Every row gives one point. Any point is a mix of the corners, with weights that add up to 1. It lies inside the corners' shape when no weight is negative. Say inside or outside, and name the corners with a negative weight.

Corners:
(1): 27; -14; -15
(2): 22; 46; -18
(3): -73; 27; 2
(4): 57; 16; -70
Points:
58; 13; -46 -> outside (3)
31; 43; -43 -> outside (1)
-37; 15; -1 -> outside (4)
-4; 37; -6 -> outside (4)
22; -8; -16 -> inside
5; 1; -30 -> outside (2)
21; 4; -38 -> outside (2)
20; 39; -19 -> inside
-64; 21; -4 -> outside (2)

Corners:
(1): -13; 32; 1; -27; 86; 8
(2): -15; 85; -59; -3; 39; 57
(3): 8; 57; -8; 35; 0; -19
(4): -5; -84; -34; 47; -23; -30
(5): -51; -23; 63; 30; -57; -7
(6): 65; 43; 41; -22; -69; 17
(7): -36; -43; -63; -4; -60; -40
Points:
-42; -19; -3; 47; -41; -18 -> outside (1, 6)
20; 8; 3; 11; -31; -5 -> inside
-13; -9; -17; 1; 21; -9 -> inside
-25; -30; -33; 25; 10; -17 -> outside (6)
-7; 28; -5; 16; 0; -12 -> inside
-29; -16; -13; -1; -23; -6 -> outside (3)
-7; -49; -22; 35; -17; -21 -> inside
-29; 6; 23; 11; -11; 3 -> inside
2; -21; -41; -5; -22; -13 -> outside (3, 5)

Corners:
(1): 98; 7; -5; -87; 27; -44; 65; 18
(2): -36; 37; -66; 21; -9; -16; -11; -59
(3): -2; 18; 97; 37; -14; 18; -2; -13
(4): -13; 22; 76; 11; -5; 46; 4; -77
(5): -40; 30; 30; 38; -24; 58; -30; 2
(6): -36; 6; 6; 10; 3; -18; -98; -50
(7): 78; -60; -30; -25; 30; -42; 14; 45
(8): 35; 16; -45; -29; 76; -32; 44; 36
(9): -18; -18; 17; -23; -6; -25; -10; -19
Points:
-3; -7; 8; -19; 7; -21; -1; -11 -> inside
24; 5; 3; -8; 30; -14; 17; 12 -> inside
8; 7; 10; -12; 7; 3; 3; -30 -> outside (3)
33; -14; -8; -15; 25; -20; 4; 7 -> inside
-18; 21; 30; 2; -14; 7; -28; -47 -> outside (7, 8)
-29; -6; 20; 17; -16; -11; -39; -62 -> outside (1, 5, 8)
4; 0; 20; 4; -10; 9; 0; -2 -> outside (6, 8)

Corners:
(1): -3; -5; 47; 38; 33; -8; 9; -11; 7; 121; -31
(2): -51; 8; 9; 6; -15; -21; 7; -1; -18; 7; 4
(3): 21; -8; -25; -2; -26; 22; -3; 64; 7; 13; -26
(4): 40; 25; -13; -96; -30; 82; -20; 9; -40; 5; 39
(5): 0; 0; 3; 16; -24; 27; 48; 54; 1; -26; 27
(6): 39; 11; 62; 36; 63; -20; 1; 13; 18; -8; -74
(7): 25; -1; 18; 8; 39; -28; 37; 11; -67; -19; 22
(8): 17; -20; -20; -26; -14; -21; 17; -23; -4; -13; 2
(9): -6; 38; 4; 5; 17; -28; 46; -7; 0; 4; 8
(10): 6; -11; -9; -16; 25; 82; -4; 9; -49; 24; 23
(11): 1; 3; 2; -6; 12; -10; -2; -5; 5; 16; 13
(12): -19; 11; -27; -86; 4; -23; 23; 16; -27; 23; 13
Points:
5; 11; 7; -4; 9; 3; 20; 4; -18; -14; 12 -> outside (1, 3, 12)
6; 6; 5; -20; 17; -7; 22; 9; -31; -10; 10 -> outside (1, 3)
14; 1; -7; -18; -2; 34; 17; 21; -21; 11; 21 -> outside (2, 6)
3; 4; 1; -15; -7; 3; 16; 37; -7; 13; 1 -> outside (8, 9, 10)
12; 4; 10; -9; 23; -5; 18; 10; -28; 5; 1 -> inside
4; -4; -6; -20; 15; 45; 5; 10; -34; 18; 15 -> inside
-3; -3; -7; -35; -5; 30; 9; 4; -34; 16; 28 -> outside (3, 6, 9)
1; 2; -2; -14; 10; 28; 11; 10; -26; 13; 14 -> inside
10; 3; 1; -10; 7; -2; 22; 10; -8; 10; 6 -> outside (2)
